Rows are points. Each copy is the shape, with its points in the same order, turned, moved and blurred by noise. Say if it was mirrored as well.

Shape:
[[ 0.0 -2.4  0.3]
 [ 3.7  2.3 -1.8]
 [-2.5  0.7  1.2]
 [-3.5  0.4 -3.0]
 [ 0.9 -1.4 -2.5]
 [ 4.1  1.3  4.7]
 [ 0.3 -1.1 -6.2]
 [ 0.3  2.7  5.2]]
Copy 1 (8 x 3):
[[ 0.6 -1.0 -2.6]
 [-3.1  1.3  1.4]
 [ 3.7 -0.5  0.6]
 [ 3.4  2.8 -1.4]
 [-0.9  1.7 -2.5]
 [-2.4 -4.7  2.8]
 [-0.3  4.6 -3.3]
 [ 0.5 -3.9  4.3]]
Copy 1 is: mirrored
Copy 2 (8 x 3):
[[ 0.0 -2.6 -2.8]
 [ 0.6 -0.2  3.0]
 [ 3.2  0.2 -3.9]
 [-0.3  2.4 -4.6]
 [-1.3 -0.7 -1.4]
 [ 5.3 -4.4  1.3]
 [-4.3  1.4 -0.7]
 [ 7.2 -1.2 -1.5]]
Copy 2 is: mirrored

Shape:
[[-1.9 -3.3 -2.6  4.1]
 [-1.4  0.3 -3.6 -3.2]
 [ 4.4 -2.8 -3.2 -0.2]
 [-1.6 -1.2  3.3  2.9]
 [ 4.8  2.0 -3.2  2.2]
 [-1.6  3.6 -0.2  4.0]
 [ 2.8 -0.9  3.2 -0.9]
 [-0.3  3.2 -1.0  0.7]]
Copy 1 (8 x 4):
[[ 3.9  2.3 -4.4 -0.8]
 [-2.2  0.1 -4.6  4.0]
 [ 3.9 -0.3 -1.2  5.6]
 [ 1.0  0.4  0.6 -3.2]
 [ 2.6  4.2  1.0  5.7]
 [-1.0  5.7 -0.1 -0.7]
 [ 0.5 -2.3  2.6  1.4]
 [-1.7  3.6 -0.5  2.1]]
Copy 1 is: mirrored
Copy 2, 8 rows:
[[ 4.6  1.2 -0.7  3.8]
 [ 3.4 -0.9  2.3 -3.2]
 [ 2.8  4.5 -2.0 -2.7]
 [-1.5 -0.9 -2.0  4.0]
 [ 0.3  6.7  1.8 -1.2]
 [-1.2  1.3  4.2  3.6]
 [-2.7  1.1 -3.2 -1.1]
 [-0.7  0.9  3.4  0.0]]
Copy 2 is: mirrored

Shape (11 x 6):
[[ 1.4 -0.8  0.9 -2.8  3.7  3.3]
 [ 2.8  4.0  5.4 -1.6  3.8  3.5]
 [ 1.3  3.2  4.7 -2.7  1.2  2.6]
 [-4.3 -2.0 -2.3  1.8  1.7 -2.9]
 [ 2.1  1.7  4.9 -5.7  4.9 -0.5]
 [-0.4 -2.9  0.2  1.5 -2.6 -1.4]
 [-3.5 -2.3  4.4  3.0  1.4 -1.2]
 [-0.1  2.1  1.3  0.6 -2.0  0.8]
 [ 3.0 -1.9  0.0 -0.1  4.6 -1.8]
 [-1.0 -1.2 -3.1  4.4 -1.5 -2.9]
 [-0.8 -2.5 -0.8  1.3 -0.4 -0.6]]
Copy 1, 11 rows:
[[ 0.1  0.4 -1.2  0.2 -5.7 -0.1]
 [-6.0 -3.3 -2.6  0.4 -6.7 -4.3]
 [-5.1 -2.1 -4.1  0.5 -4.2 -1.6]
 [ 0.6  2.9 -1.1  5.6  1.8  0.7]
 [-7.0  0.3 -2.1  1.8 -8.0  0.7]
 [-1.1  0.6  0.8  0.0  2.5  2.2]
 [-2.0 -2.8  1.5  5.7  0.7  0.8]
 [-3.0 -0.7 -3.6 -0.5  0.6 -1.5]
 [-1.5  3.0  2.8  1.6 -4.1 -1.2]
 [ 0.9  3.0  0.5  2.0  4.8 -1.4]
 [ 0.2  0.8  0.5  1.0  1.0  0.9]]
Copy 1 is: only turned
Copy 2 (11 x 6):
[[-2.9  2.0  1.7 -0.2 -1.1  3.7]
 [-3.7  1.4 -3.9  3.7 -0.3  3.1]
 [-3.3 -0.8 -3.2  1.5 -0.7  2.3]
 [ 5.5  1.1  3.9 -1.9  1.0 -0.2]
 [-1.2 -1.3 -1.9  2.7 -3.6  6.6]
 [ 2.8  2.1 -0.2 -3.7 -1.9 -2.3]
 [ 5.1  2.3 -2.4 -2.2  2.0  1.5]
 [ 0.1 -0.3 -1.9 -0.3 -0.3 -2.4]
 [ 1.2  4.0  2.7  1.3 -3.8  2.6]
 [ 4.7  2.4  2.7 -1.1 -0.8 -4.8]
 [ 2.4  2.6  2.3 -2.7 -0.8 -1.5]]
Copy 2 is: only turned
Copy 3 (11 x 6):
[[ 3.3  2.3 -0.9  5.1 -1.7  0.4]
 [ 5.1  6.5 -1.0  2.5 -1.1 -4.1]
 [ 3.7  3.8  0.5  2.2 -1.5 -4.1]
 [-3.2  0.0  0.5 -1.2 -2.5  3.9]
 [ 6.3  3.8  0.9  2.0 -5.7 -1.4]
 [-2.9 -2.7 -0.5 -0.1 -1.1 -1.6]
 [-4.7  2.4 -1.1  0.1 -4.6 -1.9]
 [-0.3  0.9  0.4 -0.3  1.4 -3.0]
 [ 3.2  0.0 -2.8  0.9 -4.0  1.7]
 [-3.7 -2.3 -2.8 -3.6  1.3  2.2]
 [-1.6 -1.1 -1.4  0.7 -1.3  1.2]]
Copy 3 is: mirrored
Copy 4, 11 rows:
[[ 4.0 -1.1 -2.0 -3.7  1.9 -2.9]
 [ 5.7 -1.9 -7.6 -4.0  0.2 -0.5]
 [ 5.3 -2.3 -5.8 -1.8 -1.5 -1.4]
 [-2.5 -1.7  3.5 -2.8 -1.3  2.4]
 [ 1.8 -4.1 -6.5 -4.7 -0.5 -5.1]
 [-0.6  2.9  0.8 -0.7 -3.0  0.5]
 [ 0.7  0.1  0.3 -5.7 -5.6  2.3]
 [ 2.3  0.0 -2.3  0.9 -1.9  1.4]
 [-1.7  0.4 -2.1 -5.0  1.9 -1.9]
 [-3.0  2.1  1.8  0.1 -0.6  4.3]
 [-0.1  1.6  1.4 -1.5 -1.0  0.4]]
Copy 4 is: only turned
